Each point is reached from the start by the listed moves, each made 0, 1 or 2 times, or once backwards (-1), plus a little noise. Is the number of moves made odd or even? Then give how often each move was made.
(in the rows, 128 means zero)

Moves:
(1): [146 104]
(2): [151 138]
Start: [117 127]
Points:
[152  80] -> even (2, 0)
[199  97] -> even (2, 2)
[124 164] -> even (-1, 1)
[138 135] -> odd (0, 1)

Moves:
(1): [155 125 125 127 118 121 148 139]
(2): [129 178 142 113 123 136  92 132]
(3): [127 136 156 118 161  94 130 138]
(4): [125 126 131 161 122 135 118 144]
(5): [129 160 107 138 152 106 114 104]
(6): [144 152 154 137 137 168 136 121]
Start: [147 110 134 121 125 149 123 132]
Points:
[ 96  41 131 183 150  89 112 165] -> even (-1, -1, 1, 2, 0, -1)
[131 105 160  93 180  42 121 159] -> odd (0, 0, 2, 0, 0, -1)
[185  32  86 123 104  87 191 157] -> even (2, -1, 0, 0, 0, -1)

Moves:
(1): [143 118 117 141 105 118 137 134 136 111]
(2): [125 168 121 142 129 110 158 116 115 148]
(3): [132 119 143 108 110 123 127 115 137 125]
(4): [115 126 138 141 127 128 119 110 138 137]
(5): [144 122 126 133 143 111 137 122 149 121]
(6): [147 142 119 123 114 148 117 108 129 132]
(7): [126  95 120 143 142 160 153 114 106 132]
(8): [127 121 144 140 135 134 133 134 153 152]
(9): [107 139 103 111 113 137 134 113 141 121]
Start: [132 144 144 115 114 118 131 118 133 146]
Points:
[141 116 218 137 151 109 173  58 154 214] -> odd (-1, 1, 2, 1, 1, 0, 1, 1, -1)
[110 114 124  54 115 131 177  32 189 130] -> even (-1, 0, 2, 0, 2, 0, 1, 0, 2)
[124 125 152 119 101 103  99 215 159 125] -> even (1, -1, -1, -1, -1, -1, -1, 1, 0)
[118 121 139 172 137 163 182  73  29 172] -> odd (0, 1, 0, 1, -1, 0, 2, -1, -1)
[187 122 205  76 121  13 136 149 189 111] -> even (0, 0, 2, -1, 2, -1, -1, 0, -1)

Moves:
(1): [140 117 137 115 129 143 136 116 131 130 130 118 124 123]
(2): [140 130 132 134 125 120 136 125 116 139 122 122 127 103]
(3): [127 128 141 132 127 126 131 139 130 135 133 126 138 138]
(4): [126 121 133 151 134 140 116 105 146 126 121 141 112 144]
(5): [129 125 125 128 143 133 125 125 139 134 125 139 134 122]
(6): [121 128 131 133 116 142 128 132 120 126 128 137 124 126]
(7): [120 118 126 136 141 113 154 134 122 120 136 133 132 120]
(8): [132 123 125 130 131 120 127 139 123 132 137 133 120 121]
(9): [124 137 133 131 126 141 121 115 140 122 143 108 140 122]
(10): [115 112 122 133 117 122 128 138 134 146 114 132 122 122]
(11): [117 132 119 132 128 126 129 126 117 144 134 127 133 141]
(12): [128 129 138 119 130 115 126 124 125 124 129 145 119 122]
Start: [138 117 133 130 114 131 141 124 122 113 122 122 124 134]
Points:
[105 114 150 144  67  96 168 168  76 209 129 105 157  88] -> even (0, 2, 2, -1, 0, 1, 0, 0, 1, 2, 2, 1)
[162  76 148 136 119  80 187 141  87 150 125 138  93  44] -> even (1, 2, 0, 0, 0, 0, 1, 2, 0, 1, 0, 1)
[ 93  70  97 190  76 155  95 122 116 186  82 199  44 166] -> odd (0, 0, -1, 2, 0, 2, -1, 2, -1, 2, 2, 0)
[117  97 150 192  80 133 129 169 136 124 115 133 114 160] -> even (-1, 0, 2, 1, -1, 1, 0, 1, 0, 1, -1, -1)
[162  98 125 148 130 109 155 170 104 156 119 139 120 111] -> odd (0, 1, 1, 0, 1, 0, 0, 2, -1, 0, 0, -1)
[ 69  69  99 190 169  70 151 113 127 130 112 249  69 171] -> odd (-1, -1, -1, 2, 1, 0, 2, 1, -1, 1, 2, 2)
[161 124 140  87 148 203 145  99 161  99 184  61 173 115] -> odd (2, -1, 0, -1, 2, 0, 0, 1, 2, -1, 0, -1)
